Every row gives one point. Two turns around zero, p and q, are shown by what they do to some points. Write where each new point lands after one turn and then the other. Backwards means that the second turn is done in reverse. Each puzzle has new turns, and all numbers are rounded.

Turn p:
[ 37 -14  42] -> [23 29 44]
[-36 -38 -12] -> [  5 -53   3]
[ -9  33 -54] -> [-14   1 -62]
[-8 -8 47] -> [-13   1  47]
[ 16  26 -23] -> [ -1  22 -31]
Turn q:
[-20  -6 -19] -> [-10  20  17]
[-43  43  -7] -> [ -1  56 -25]
[ 35  -2 -16] -> [-26 -29  -4]
[-39  -4  32] -> [43 26  6]
[ 66 -32  11] -> [ -5 -74   7]
Where do these land?
p, then q: [  3 -50  17] -> [ 27 -45   4]
q, then p backwards: [15 43  7] -> [ -4  21 -41]
q, then p backwards: [49 22  2] -> [-39   2 -37]
q, then p: [-76 -23  19] -> [-17  79  14]
p, then q: [18 -9 -7] -> [-10 -16 -10]
p, then q: [ -9  18 -38] -> [-36  15  18]

Turn p:
[ 26  -5   1 -15 -55  -8] -> [ -5   7 -24 -22  25 -48]
[ 43 -36 -28 -34  25  30] -> [ 35 -35  11 -17 -50 -36]
[ 48  29 -34 -30  29  35] -> [  9 -81   4  -3 -19 -16]
[-54  14  32  -5  13 -30] -> [-34  32  14 -14   8  51]
[-58  -5 -13  42 -12 -33] -> [  9  50 -32  17  17  49]
[-33  10  44  53  14 -53] -> [-49  56  -1  44   6  39]
[ 28  -7  -1 -11 -14  60] -> [ 35 -30  30  -4  15 -39]
Turn q:
[ 36  46  19 -47 -41  15] -> [ 14  56 -49  31 -15 -32]
[-19 -46 -10  66   0 -19] -> [-26 -43  53  13   7  41]
[-55  27 -35 -25 -31 -14] -> [-26  46  -6 -18  60   6]
[-24  -4  29  18  33  69] -> [ 56  10  24 -37 -33  36]
[ 29 -36 -35  15  19 -22] -> [-44 -44  10  -7 -19 -11]
[22 22 16 18 54  9] -> [ 31 -38 -32 -17 -24  16]
[ 12  -9  15 -44 -34 -37] -> [ -7  13  -2  34  23 -55]
Where do these land?
p, then q: [ 67  32 -37   8 -15 -21] -> [-65 -33  38 -12  26   4]
p, then q backwards: [ 16 -10  42  30  14  28] -> [ -2 -42  23  -1 -40  -8]
q, then p: [-46  11  20 -11  39 -61] -> [  3  -9  16   7 -87   2]
q, then p: [ 72  31   3  -4 -33 -24] -> [ 32  20 -64  37  21  23]
q, then p: [-18  24 -52   2   9  54] -> [  9 -44  12 -55  36  13]
p, then q backwards: [-33 -22  26 -36 -15  -2] -> [-38  -9 -24 -19   5  35]
p, then q: [-57 -20  27  19  -4 -30] -> [ 29  35 -46 -18  -5  33]
p, then q backwards: [  0 -46 -29  -8   4  55] -> [ -7 -16  61 -15  32  28]
